Rows are points. The points of each table are mixes of a few directions, plus a little noise. How many directions does each table use, and how many do they share? Where both have some left over, give the other angles between the two spaces (their principal angles), to ten degrees, smallest first.

First (7 x 3):
[[-50 -30  -7]
 [ 81  48  11]
 [-31 -18  -4]
 [-41 -24  -6]
 [-71 -42 -10]
 [ 98  58  13]
 [ 14   8   2]]
Second (7 x 3):
[[ 37  37   7]
 [ 49  46   9]
 [ 38 -52  -4]
 [-56 -85 -14]
 [ 31  25   5]
 [ -7  59   7]
 [-92 -31  -9]]
Directions: first 1, second 2, shared 1

First (8 x 4):
[[ -34   22  -19  -92]
 [   9   -6    5   26]
 [  17  -11    9   46]
 [   9   -5    5   24]
 [  19  -11   10   50]
 [ -45   28  -24 -121]
 [  16  -10    8   40]
 [  11   -7    6   29]]
Second (6 x 4):
[[-43 -55 -27  77]
 [ 13   1   8  12]
 [-50 -17 -29 -21]
 [-17  10  -9 -45]
 [ 27  13  17   3]
 [ 70  47  42 -26]]
Directions: first 1, second 2, shared 1

First (8 x 8):
[[ 50  -6  66  59  16  14  42  73]
 [ 30 -37  38  52  61  -3 -39  70]
 [-36  29 -42 -42 -28 -18 -20 -52]
 [-12 -67 -48 -52 -21  60  49 -71]
 [-11  25   6  20  31 -47 -78  31]
 [ -8 -45 -23 -13  19  16 -21 -16]
 [-24  23 -24 -18  -7 -23 -36 -22]
 [ 11  77  28  -4 -77   4 101 -11]]
Second (8 x 8):
[[ -48   40    1   22   37   -5  -22  116]
 [  11   38   10    1  -30   13   52  -28]
 [ -54   46   -6   27   53   20   13   51]
 [  -3   93  -38   22   25   68   12  -85]
 [   9  -52   29  -15  -30  -45    1   57]
 [  36 -121   13  -33  -19  -31    2  -77]
 [  41  -29  -26  -16   -8    2  -68  -55]
 [  11  -16   17   -9  -27  -21   12   21]]
Directions: first 3, second 4, shared 1; angles 40, 60

First (8 x 9):
[[ -12   26   50   28   20   63   13  -99   -1]
 [  -1    1    1    1    0    2    1   -3    0]
 [ -13   27   53   31   21   68   15 -107   -2]
 [   3   -6  -12   -7   -5  -16   -3   25    0]
 [  12  -25  -49  -28  -20  -63  -14   99    1]
 [   1   -1   -3   -1   -2   -3   -1    6    0]
 [  14  -31  -60  -34  -24  -76  -17  121    2]
 [  -5   10   20   11    8   25    6  -40   -1]]
Second (8 x 9):
[[  3 -61  -1 -32 -32  35  17  17   3]
 [-35  16  -2  48  32   9  15 -12  41]
 [-65 -26  17  57   3  -3  29  11  58]
 [-14  17   5  -3  40  -3  -4   7 -17]
 [ 22  27 -17 -26  23  30  -5 -37 -26]
 [-58 -16  37  14 -37 -44   7  -7   0]
 [ 34  18 -30 -10 -15  47   4 -64   7]
 [113  25 -11 -50 -13 -69 -63  84 -66]]
Directions: first 1, second 5, shared 0; angles 30

First (8 x 12):
[[   4   19   11  -28   10   54  -44   45    5  -15   31  -73]
 [  11   26   25  -28   43   48  -56   68   17   20   17  -95]
 [  57   41   37   41   21  -23 -109   50   53   30  -19  -68]
 [  -3  -39  -36   69  -34  -20    4    7   -9  -33   20   30]
 [   0  -29  -64   25   15  -58   19  -33    9   45  -41   31]
 [  -7  -19   15   11   16  -37   71  -13  -51  -10    4   94]
 [ -73   -2   54  -78  -47   67   99  -71   19    4  -14   13]
 [  13    1  -42  -11  -23  -31   14  -52  -42  -40    5   69]]
Second (8 x 12):
[[   5  -10   40    9   -8   73   29   40   15  -20   32  -23]
 [  -9   -2  -62    8   24  -91  -41  -31    0   48  -52    2]
 [  21   63   60  -32  -49   88  -11    4   13  -29   75  -38]
 [  43   17  -40   31  -26   76  -41   44   35   -4   74  -78]
 [ -30  -11  -17  -18   24 -104    6  -55  -36   12  -70   72]
 [  -7   -8  -34  -14    4  -80    4  -50  -50  -19  -34   77]
 [  26  -15  -23   29  -10   56    1   41   13  -21   45  -28]
 [ -53  -35   74   -9   44  -20   53    9   12   35  -72   17]]
Directions: first 6, second 4, shared 2; angles 30, 30
